Rows are points. Each copy is the shape, with its points in the same order, turned, moved and blurred by noise. Say if it was mirrored as well.

Shape, 9 rows:
[[-56  13 -36]
 [-46  -6 -12]
 [-36 -20  -2]
 [ -3 -10  32]
 [-22 -39 -33]
 [-41 -10 -36]
 [ 14   3  28]
 [ 29  13  37]
 [  6   7  21]]
Copy 1 (9 x 3):
[[-48  22  38]
 [-42   1  19]
 [-35 -12   2]
 [  8 -33  -1]
 [-37  25 -24]
 [-44  26  11]
 [ 27 -21   5]
 [ 44 -26  10]
 [ 21 -16  13]]
Copy 1 is: only turned
Copy 2 (9 x 3):
[[-30 -40 -47]
 [-43 -21 -27]
 [-50 -16  -8]
 [-27  15  25]
 [-57 -53   4]
 [-40 -45 -25]
 [-11   9  34]
 [  7  15  43]
 [ -7   3  23]]
Copy 2 is: only turned
Copy 3:
[[  3 -10 -48]
 [ 19  14 -31]
 [ 33  19 -18]
 [ 20  45  21]
 [ 51 -15  -8]
 [ 25 -15 -32]
 [  4  38  36]
 [ -4  42  49]
 [  5  33  24]]
Copy 3 is: mirrored
Copy 4, 9 rows:
[[  3 -25 -58]
 [ 25 -15 -27]
 [ 39 -14 -18]
 [ 36  25  17]
 [ 38 -44  -1]
 [ 17 -40 -25]
 [ 17  27  26]
 [ -1  37  39]
 [  7  20  18]]
Copy 4 is: mirrored

Shape, 9 rows:
[[ 15  -1 -27  15 -17 -32]
 [-21  -3  22 -18 -12  27]
 [-47   2  13  14  16   1]
 [  0  13   3  17  28  20]
 [-40 -19 -11  42 -18  18]
 [  3 -44  27 -18  25   1]
 [-57  -9  11  -9 -16 -11]
 [ 16 -20 -17  29  11 -33]
 [ -8 -13 -46  38  27  17]]
Copy 1 (9 x 6):
[[ 12 -11  -8  13 -37   5]
 [-27  21   2 -35  24  13]
 [-60   3   1 -11  -4  -8]
 [-33  -1 -24   7  20 -20]
 [-52  37   7  26 -11  18]
 [-11 -15  39  -8  37 -21]
 [-49  17  22 -40 -25  12]
 [ -3 -28   6  34 -30 -14]
 [-25  33  -9  42 -13 -36]]
Copy 1 is: mirrored
Copy 2:
[[ 30 -20 -16 -36 -23  -7]
 [ 14  -1  38  10  26 -12]
 [  7 -12 -13  14  28 -37]
 [ -7  -4 -16  -3  26   9]
 [ 32 -56  -2  12  27 -15]
 [-32 -17  30 -30  16 -31]
 [ 36  -8  13   5  18 -59]
 [ -2 -33 -28 -42 -13 -11]
 [ 18 -48 -39 -29  42  11]]
Copy 2 is: mirrored

Shape (11 x 8):
[[  9   9  -1  18  -4  -8   4  18]
 [-28  14   5  -3   4   4 -15   4]
 [-16  26 -23  19  25  41 -43 -16]
 [  0 -17  23  -1  13  -5  21  12]
 [ 11   3  -7 -28  29 -25   7 -11]
 [ 28 -16 -14 -51  28 -12 -12   5]
 [-21   2 -35   6  -1  16 -14 -14]
 [ -7   7   5   9   1   4  -7  -8]
 [ 22  -5  13  24  -1 -16  -7   6]
 [-20 -14   3  -7  -4   1 -14 -12]
 [  6   5   9  -4 -16   4  10  -6]]
Copy 1 (11 x 8):
[[ 17  21  -3   4 -18 -15  -8  11]
 [  5   2 -19   3  23  -9 -30   9]
 [ 55   5 -28  31  59   3 -15  10]
 [-30  25   6   1  -2 -10   7   4]
 [  5  -2  21 -21  21 -29  11 -16]
 [  6  -4  49 -24  35 -23  17  16]
 [ 28 -27 -23  25  22 -11  -8  12]
 [ 13   3  -7  12   9   5 -12  -3]
 [ 13  23  20  19 -14  -6 -14  -2]
 [ -4 -15   2  15  18   1 -19   1]
 [  3  -5  -1  -4  -7  13  -4   2]]
Copy 1 is: only turned
Copy 2:
[[ -6  -1   7  -5  -2   2  18  21]
 [-24  15   0  12   4  -8 -21   7]
 [ -5  -1   9  33  60   0 -23 -12]
 [  1   2   9   4 -40  -5   5  -3]
 [  9  14  28 -28  -9 -30 -14 -10]
 [ 33   0   3 -31 -10 -49 -19 -10]
 [-12  22  -9   0  35  -1  -4 -20]
 [-11   3   8   1   5   9 -11  -2]
 [ -6 -25  11 -13  -9   6  12   8]
 [-19   6 -11  -5  -5  -2 -19 -18]
 [  5  11  -1 -12 -12  19  -8   7]]
Copy 2 is: mirrored

Shape (15 x 9):
[[-37  37  24 -23   0  -3  25  -3   5]
 [-22  -9 -34   0   0   3  -5 -43   1]
 [-24 -10 -20 -21 -34  -8  20  12  -3]
 [ 13  28 -38  26 -26 -19 -10   8  10]
 [-16  14  19 -18 -19  26  15  -6 -20]
 [ -3  10 -32   5   9  10  14 -39  -6]
 [-21  22 -32  12  13  33  18  13  -6]
 [-28  34  -4  38  31 -16 -32 -43  12]
 [ -1 -14   6  33  11   8 -35  -4 -23]
 [ -6  -7  -5 -10  29 -29  18 -22  16]
 [ -2  -6   7  29 -31 -17  12 -19 -23]
 [  7  28  -1  34   1  22 -37   5 -17]
 [ 10   5  16   5  -5  20  -6  17  -1]
 [ -3  -5 -37  -7 -18 -15 -12 -14 -33]
 [ 26   7 -32 -11 -13  22   0  11  -3]]
Copy 1:
[[-18  31  31  -1  12  -2  32  -1 -24]
 [  8  25  -8 -10 -28  50  -3 -24 -12]
 [ 36  27  10   1  -8  -1  21 -26   9]
 [ 27 -22   7   7   9  47   6  11  29]
 [ 13  36  13  25   3  -4   7   9 -38]
 [  7  20 -14  -4  -1  57  11 -10 -25]
 [ 13   7 -22  -2 -11  30  46  22 -18]
 [-49 -16  11  -3 -23  60  -1   4 -11]
 [ -1 -27 -28  17 -33   9 -22   5 -25]
 [-26  14 -13 -30   8  22   2 -32  -3]
 [ 10  -1  -6  41   6  20  -7 -36  -6]
 [  0 -30  -5  25 -17  27 -12  40 -20]
 [  8   0 -14  13   1 -12  -5  23 -14]
 [ 41  -5   1  -2 -17  33  -7 -27 -22]
 [ 44   7 -17 -15   8  25  -1  24  -2]]
Copy 1 is: mirrored
Copy 2 (15 x 9):
[[  4  29  23  13 -17  -1 -24  -3  -7]
 [ 11  18   0 -15  23  29  36  -6 -35]
 [-20  24 -10 -35   1   1 -13 -17 -33]
 [-38  24   8 -35  48  -2  15  -7  19]
 [ 10  10  -4 -11 -21  27 -19  -4   1]
 [ -3  26  16 -17  16  47  24  11 -16]
 [ -1  44  10 -43   4  21   4  28   3]
 [ 18  26  16  33  36  -1  55  22  13]
 [  1 -16 -31 -15  13   3  32  36  17]
 [-11  -2  40   2  15   3  18  14 -43]
 [-44  -1 -17  -3  -3  17  23  -4   0]
 [  1   6 -14 -19  24  12  12  23  47]
 [  1 -16   3 -30  -1  -3  -4   7  21]
 [-19   4 -27 -23  41  30   6  -1 -23]
 [-10   1  10 -57  29  30  -7   4   2]]
Copy 2 is: mirrored
Copy 3 (15 x 9):
[[-21  21  20  37  27 -32  28  11  15]
 [ -3  28   4   1  35  26 -10 -32 -12]
 [-11  27 -14 -14  33  -4  35  14   4]
 [ 23  43  -8 -10  -9   3 -11  30 -27]
 [-40  14  23   3  13  -4  22   8  25]
 [-10  27  25  12   9  23   2 -22 -23]
 [ 12  50  27  21   1  30  34   8   8]
 [ 22  10  23  53  27   9 -48   3 -13]
 [ 10 -21  13   2   1  42 -13  21  12]
 [  5 -10  -2  29  20 -11  16 -25 -24]
 [-33   5 -12   5  16  19  -5  31 -22]
 [  8  10  32   4 -13  26 -21  36  14]
 [ -7  -2  13   5 -20   7  13  23  23]
 [ -2  16  11 -33  36  21   4  10 -19]
 [  3  29  14 -31 -21  10  26   3   1]]
Copy 3 is: only turned
Copy 4, 15 rows:
[[ 26  33  -5  20   3  52   6  10   5]
 [ 10  37 -14 -12   5  -4  18 -53 -12]
 [-18  14 -17  29 -19  22   8 -28  12]
 [ -9 -11 -25 -10 -35   9 -21 -25 -40]
 [  9  14  24  27  14  27   0 -15  -3]
 [ 25  24 -18  10   8  -8  14 -39 -27]
 [ 21   6 -35  26  22  13 -31 -32 -14]
 [ 36  45 -17 -50 -10   4 -17  -5 -32]
 [  4  13  18 -26   7 -34 -31 -16  -2]
 [ 25  30 -29   0 -16  -9  33   4   7]
 [-19  28  13  15 -16 -17  -3  -4 -30]
 [ 16 -12  12 -23   3  -5 -48 -19 -27]
 [  3 -17  10   6  10  10 -16   1   0]
 [ -2  14   3  10 -36  -9  -2 -52  -6]
 [  7 -29 -12  17   1  -1  -4 -41 -15]]
Copy 4 is: mirrored

Shape (16 x 12):
[[ 24 -20  -5  -1   0   7   1  16  22  14 -18  -9]
 [-19  11   9  -7  21  26  15  -5  27 -32  28  35]
 [-21  44 -20   2  14  -9   8 -23  45  -3   5   0]
 [ -8  10   5  16  15   2  23  -5 -10 -17   8  13]
 [ 20 -25 -36   4 -20  17 -24  26 -16  -4 -14 -19]
 [ -5  34   4  -3  -3   6   0 -23  28 -43   0  21]
 [  1   7 -15 -28  -9  -9  15  -2   3  11 -20 -16]
 [-12 -15  31  13   2  13   8  -9  -4 -32  18   2]
 [ 15 -18   2 -11 -12  -4 -23 -10  10  15  -7   1]
 [-17  49   9 -11  -9 -11  19  -5  35 -17   1  44]
 [ -7  -9 -32 -16   7  -6   9 -22  22 -10 -12  17]
 [-10 -15   7  16 -20  -2  -3   8  -3 -14  33  19]
 [  5 -18 -17  18 -35  31   3  -5 -11  21 -21  -8]
 [-14 -17 -14  -8   0  18 -24  11 -15  20 -26 -12]
 [ 36  -9  13  10 -11  14 -13  -2 -31  10  20  22]
 [ 12 -11 -11 -31 -10  18   1  -4   5  18   8 -22]]
Copy 1 (16 x 12):
[[-14  -1  21 -17  -1 -22  13  -5  -1  -4  -9   5]
 [ 38  12 -26 -38  42  22  -1  -7   4  14   1  11]
 [ 19  -3 -13  12  60 -18  -4 -15  15  32  22  10]
 [ 17  20 -28  -5  15  18  -8   6   1  17   7  13]
 [  2  23  13   0 -26 -24   0  -4   0 -47   0 -20]
 [ 30   2  -4 -11  43   9 -41  -8   3   9  22  10]
 [-18 -16  -7   2   3 -17 -11 -12  34   0   3   0]
 [ 36  10  -4  -3   2  42  -4   3  -9   1  -4  15]
 [  2 -12  22  -4 -11  -7   4  -8  -4  10  -1 -22]
 [ 21 -16 -26 -31  44  -5 -27   3  17  32  38  10]
 [  0  11   0 -20  17   0 -11 -39  23  16  19 -10]
 [ 32  18  -6 -12   6  30  14  22   2  -7  26 -12]
 [ 23  21  26  -5 -41 -28  -1   4  23   0   6  -5]
 [ 18 -10  -4  10 -37 -26  10 -24   6 -13  -1 -13]
 [ 23  16   1 -13 -24   9 -10  36  -9   9 -17 -36]
 [  2 -12  13  -2   2 -10  10   0  31 -13 -26 -15]]
Copy 1 is: only turned
Copy 2:
[[-15   5  11 -18  38 -12   2 -15  -9 -13  -6  24]
 [ -7  38   7  20 -31  -4   8 -25 -35  38  12  -1]
 [ -4  15  27   7 -18  21 -34 -12 -41   7 -25 -17]
 [ -2  11   4   2 -10 -11   6  10 -17  22  17 -15]
 [-25 -14 -14 -11  29 -44   6 -16  19  -4 -21  10]
 [  1  -1   9  -4 -31   0  -1 -13 -41  40 -18  -2]
 [  7  14  -8 -14  42   7  -4   1  -7  11 -28  -8]
 [  1  -2   3  25  -7  -9  40  -1 -22  25  15   3]
 [ -3 -14  -3  -2  28   8   0 -32   8   2  -8  19]
 [ 38  23  24 -19 -23   8  -8 -20 -38  41 -11 -15]
 [-27  18  14  -7  12  17 -13 -18  -4  34 -17 -11]
 [  3  -9   9  13 -10 -21  32 -30   1  17  21 -21]
 [ -5 -15  12  14  38 -41 -10  -7  17  12 -13   6]
 [ -7  10  -3  11  24 -19   2  -4  29  -8 -26  22]
 [  9 -26 -21  -2   9 -15  -6 -15  10   8  40   9]
 [ -7   7 -24  10  40  -5  -4 -23 -12  -5 -14   3]]
Copy 2 is: only turned
Copy 3 (16 x 12):
[[ 16 -18  -8 -18  24 -18  -9  21   4  -3  -2  10]
 [-25 -28  -1  10 -41   8  13   2  16  17  27  42]
 [  1   0  26  20  -6 -16  12  -5  -1 -15  57  45]
 [-16   9   0   4  -7  14  26  -4   4  17   9  20]
 [ -6   9 -26 -16  18 -14 -33   0   6 -27 -26  -7]
 [  8  -8  15  29 -35  -2  -3 -22  -1  12  20  39]
 [ 18   8  16 -22  -3 -20   4   3   2 -16  18  -8]
 [-10 -21 -14   1 -21  29  25  -9 -12   6 -12  23]
 [ 16 -31  -4   5  11 -19   4  -4   3 -17  -3 -10]
 [-10 -15  47  15 -30 -20   6 -16  -2  31  38  29]
 [  8  -6  23  13 -12  -2   0  12  31 -20  17  11]
 [-38 -25  -1   9  -4  15   3  -9 -14   2  -5   1]
 [ -6  11  -9   3   5 -30   4  27 -14 -21 -31  -5]
 [ -4  -2 -12 -23   9 -33  12  -5  17 -35 -21   4]
 [-14 -17 -37  18   9 -10  12  -7  -2  21 -12 -26]
 [ 10 -13 -20 -18  -9 -18   1  15  -5 -26  18 -14]]
Copy 3 is: mirrored
